Each row is a point. Each copy is the shape, with its points in the same order, turned, moved and blurred by noise. Is it also mirrored, or only turned?

Shape (8 x 3):
0.30,-2.87,0.22
-1.47,3.04,1.87
-1.51,-1.33,-3.16
1.79,-1.29,0.20
2.30,0.30,1.57
-1.23,0.37,2.54
-0.70,-3.41,0.69
-0.84,-2.33,0.93
Copy 1 (8 x 3):
2.64,1.64,1.17
-2.25,0.70,-3.08
-0.75,0.96,3.69
2.24,-0.56,0.03
2.07,-0.84,-1.20
0.19,1.75,-1.98
2.44,2.61,1.10
1.94,1.83,0.50
Copy 1 is: only turned
Copy 2 (8 x 3):
2.17,0.44,-0.89
-2.80,1.65,1.44
0.97,-2.87,1.12
0.56,0.58,-2.87
-1.21,2.03,-2.57
-0.36,2.78,1.05
2.77,1.04,-0.21
1.94,1.37,0.33
Copy 2 is: only turned
Copy 3 (8 x 3):
-2.28,-1.25,-0.68
1.84,1.93,2.96
-1.18,1.42,-3.03
-0.15,-1.71,-0.29
1.44,-2.24,0.72
-0.62,0.74,2.31
-3.15,-1.30,-0.17
-2.31,-0.27,0.10
Copy 3 is: only turned

Shape (10 x 4):
1.13,2.25,0.85,-2.85
-2.13,0.87,-1.42,-0.62
3.46,1.39,0.92,-0.38
-1.44,-1.77,1.11,-1.54
2.23,0.02,-1.95,0.26
0.49,0.93,1.11,-1.71
-0.03,0.10,0.97,3.30
0.57,-3.62,-2.38,1.47
-3.23,-2.75,-1.39,1.33
-0.64,0.54,-2.65,-0.05
Copy 1 (10 x 4):
0.87,1.58,3.64,-1.01
-1.21,-1.88,1.11,-0.46
2.45,2.92,0.83,-1.22
0.60,-0.90,1.72,2.76
2.56,-0.35,-0.48,-1.73
0.71,1.20,2.30,0.32
-0.57,1.36,-2.58,0.85
2.77,-2.74,-2.43,1.14
-0.78,-3.48,-1.39,2.43
0.06,-2.08,0.21,-1.49
Copy 1 is: only turned
Copy 2 (10 x 4):
0.16,1.23,1.11,3.07
-1.28,-1.16,-2.28,1.13
1.23,2.90,1.74,0.18
-2.23,-2.61,1.17,0.45
1.66,0.05,-0.31,-1.06
-1.02,0.59,1.12,1.83
-2.67,1.03,-0.59,-2.55
0.67,-3.10,-0.39,-3.16
-2.62,-3.64,-1.12,-1.95
0.02,-1.09,-2.41,0.38
Copy 2 is: mirrored

Shape (13 x 8):
1.40,1.10,1.60,-0.21,0.28,2.09,-1.92,1.58
-0.41,-1.56,-2.32,-1.80,0.06,-0.39,1.09,1.17
-1.97,0.37,0.03,-1.43,-0.03,-1.37,0.30,-1.64
2.95,1.36,2.17,-2.97,2.11,2.25,0.02,-2.29
0.45,0.47,-0.15,0.31,-1.45,2.39,1.27,-1.51
-0.14,-3.32,1.54,0.48,-2.32,-3.88,-0.95,2.00
-3.69,-0.20,-1.44,-2.10,-1.00,-0.31,0.16,-1.72
-0.78,0.79,1.43,0.54,4.21,1.23,-0.75,-0.08
0.02,-0.20,-0.53,0.54,-0.70,-1.55,-1.95,0.31
1.65,0.85,0.32,2.91,-1.99,0.38,-0.01,0.24
0.40,-2.31,0.18,2.10,-2.56,-1.00,0.38,-0.32
3.14,-0.48,-2.51,-1.80,-2.12,-1.40,-0.15,1.41
3.05,2.50,3.44,-3.81,-1.38,-0.86,2.71,-0.90
Copy 1 (13 x 8):
-0.69,0.01,2.14,0.81,-0.10,3.28,-0.83,-1.14
1.30,-0.50,-1.60,0.92,0.83,-1.74,-0.39,0.73
-0.04,1.02,-1.23,-0.78,-2.27,-0.20,-1.10,2.65
1.39,-2.80,4.22,-0.13,-1.82,2.88,-0.76,2.60
2.84,1.99,2.18,0.17,-1.45,0.92,0.40,0.45
-1.15,2.24,-2.66,4.79,-0.83,-0.01,-3.04,1.06
1.61,1.40,-2.72,-1.72,-1.36,0.04,-0.28,2.16
-1.07,-0.40,3.07,-2.25,-0.88,0.53,-3.31,-0.31
-0.79,0.99,-1.20,1.68,-2.63,0.49,-1.07,-0.82
0.18,2.75,1.97,2.40,-2.12,0.73,0.61,-1.41
1.51,3.29,-0.39,3.63,-1.91,-0.75,-1.51,-0.30
0.86,-1.39,-1.31,4.00,-0.82,-0.07,2.23,0.01
-0.62,-0.54,2.83,2.59,-0.99,2.37,1.64,5.53
Copy 1 is: mirrored
Copy 2 (13 x 8):
-0.05,1.23,-3.72,0.17,1.15,-0.44,-0.49,1.40
-1.68,-0.18,1.47,-1.65,1.73,2.42,-2.65,0.22
-0.92,-1.66,1.18,-1.55,0.29,1.25,1.52,0.90
-2.42,-3.21,-2.94,0.96,2.43,-2.34,0.55,2.10
-1.75,-1.94,-1.39,-3.23,-0.62,-0.12,-0.98,2.02
3.54,1.52,3.06,0.14,-0.43,0.88,-1.56,2.33
-0.72,-2.57,0.91,-3.13,0.01,3.25,0.65,0.09
-1.77,1.12,-1.41,-0.68,3.34,-0.45,2.64,1.26
1.33,0.72,0.56,-0.92,1.04,0.02,-0.21,-0.22
0.12,1.31,-1.01,-1.75,-1.82,-2.11,-1.09,0.78
1.90,0.64,1.49,-2.81,-0.80,-1.06,-1.30,2.41
0.00,-0.61,0.54,0.40,-0.06,0.22,-4.47,-0.64
-3.02,-3.30,0.14,3.51,-1.75,-0.92,-0.66,3.07
Copy 2 is: mirrored
Copy 3 (13 x 8):
0.43,0.19,1.17,-2.11,-2.48,-0.17,-1.56,0.37
0.94,1.14,0.56,1.09,2.42,-0.46,0.22,-1.46
1.13,-1.89,-1.56,0.89,1.83,1.49,-0.69,0.00
1.65,-0.31,1.59,2.00,-2.59,1.34,-2.78,3.69
0.49,0.84,-1.13,1.48,-1.85,1.72,-1.82,-1.53
-0.56,0.69,1.10,-4.04,3.90,3.52,0.06,-1.19
2.34,-1.64,-2.28,1.13,2.38,0.54,-1.14,-2.04
1.18,0.17,-2.16,-0.90,-1.31,-0.71,0.18,3.49
-1.19,-0.30,-0.66,-1.77,1.77,0.53,-1.52,-0.45
-2.59,1.11,-0.75,-1.27,-1.74,2.09,-1.18,-1.65
-1.07,1.99,-0.95,-1.39,1.37,3.31,-1.27,-1.81
-2.02,0.74,3.18,0.57,1.99,-0.18,-1.77,-1.82
0.02,-2.44,3.90,2.61,-1.53,4.27,-0.68,1.19
Copy 3 is: mirrored

Shape (13 x 9):
-1.58,-3.95,0.68,-0.66,0.51,0.90,1.01,1.00,1.45
-0.71,-0.27,-0.77,-3.58,1.61,0.64,0.17,1.88,-1.78
2.15,-3.62,1.43,-3.82,5.15,1.80,1.28,2.46,2.30
1.93,-0.50,-0.16,-1.16,-0.66,-2.62,0.18,2.50,-1.60
1.92,-0.95,-1.57,-1.07,-1.55,-3.72,1.26,-0.44,2.03
3.08,-0.82,-0.26,-1.59,-0.30,-1.54,-1.34,-0.13,-1.02
0.93,0.95,3.10,-1.21,-0.93,-0.43,1.48,-2.21,0.68
-1.20,0.26,1.30,-0.32,1.67,-0.50,-0.92,2.02,1.10
0.13,0.36,-1.74,-1.87,1.21,-0.65,-0.91,0.01,-1.26
0.05,-0.06,-1.12,3.30,2.83,-1.14,-3.10,2.06,1.87
0.42,0.89,0.23,-0.33,-0.71,-0.48,3.87,2.49,-1.05
0.79,-2.49,0.05,-0.11,1.79,0.61,-0.54,-1.60,1.97
1.96,-1.72,-1.49,-1.02,-4.50,1.81,-0.16,-1.03,2.28
Copy 1 (13 x 9):
-0.32,-1.37,0.41,3.28,-0.15,2.07,-1.65,0.65,1.76
-0.82,-0.54,1.40,1.82,0.55,-2.55,0.63,2.99,2.46
0.50,-2.78,6.02,4.28,2.02,2.02,0.26,3.26,1.92
0.34,2.20,1.44,0.28,-0.26,-0.80,2.67,1.01,-0.08
3.63,0.82,-0.95,1.78,0.62,0.54,2.28,0.13,-1.90
0.40,2.10,1.53,0.81,2.62,-0.99,1.16,0.84,-1.34
1.77,-1.66,1.75,0.54,0.21,-1.85,-1.48,-1.07,-2.52
-0.63,-2.45,1.39,0.36,0.86,0.05,1.35,-0.45,1.89
-0.22,-0.35,-0.22,0.73,2.34,-2.09,1.42,2.32,0.59
-1.51,-2.02,-0.08,-1.63,3.57,2.92,3.12,-0.56,1.54
1.70,-0.34,1.27,-1.12,-2.87,-0.69,0.42,2.22,0.55
0.29,-2.00,0.66,2.19,3.40,1.66,-0.91,0.61,-0.53
4.22,2.39,-0.81,1.17,2.60,0.21,-2.92,-0.48,0.77
Copy 1 is: only turned
Copy 2 (13 x 9):
-1.80,-1.37,-0.91,0.72,-2.98,-1.01,-2.31,-0.15,1.23
-0.52,-0.46,-2.17,0.07,1.44,-1.35,-0.40,0.14,-2.14
-3.00,2.45,-2.07,3.61,0.13,-4.87,-2.84,0.41,1.01
-1.70,-1.22,-0.38,0.63,2.74,0.97,0.75,-2.50,0.68
0.09,-0.19,-0.03,1.17,-0.84,0.35,1.57,-5.30,1.98
-0.75,-0.04,2.04,1.50,1.65,-0.23,1.43,-2.16,-0.09
2.57,0.42,1.39,-1.24,0.48,-1.24,-0.07,-0.95,3.33
0.71,-0.17,-1.04,1.82,0.53,1.00,-2.85,-0.12,0.61
0.29,0.55,-0.35,0.60,0.71,0.38,0.54,-1.12,-2.13
-0.44,1.42,0.28,4.37,-0.64,4.74,-2.22,-0.42,-0.08
-0.70,-0.56,-3.12,-1.44,1.43,0.92,1.06,-0.51,2.77
-0.43,1.49,1.47,2.01,-2.57,-0.87,-0.96,-0.51,0.81
0.99,-2.95,1.26,2.38,-2.91,-1.19,3.75,-0.90,2.00
Copy 2 is: mirrored
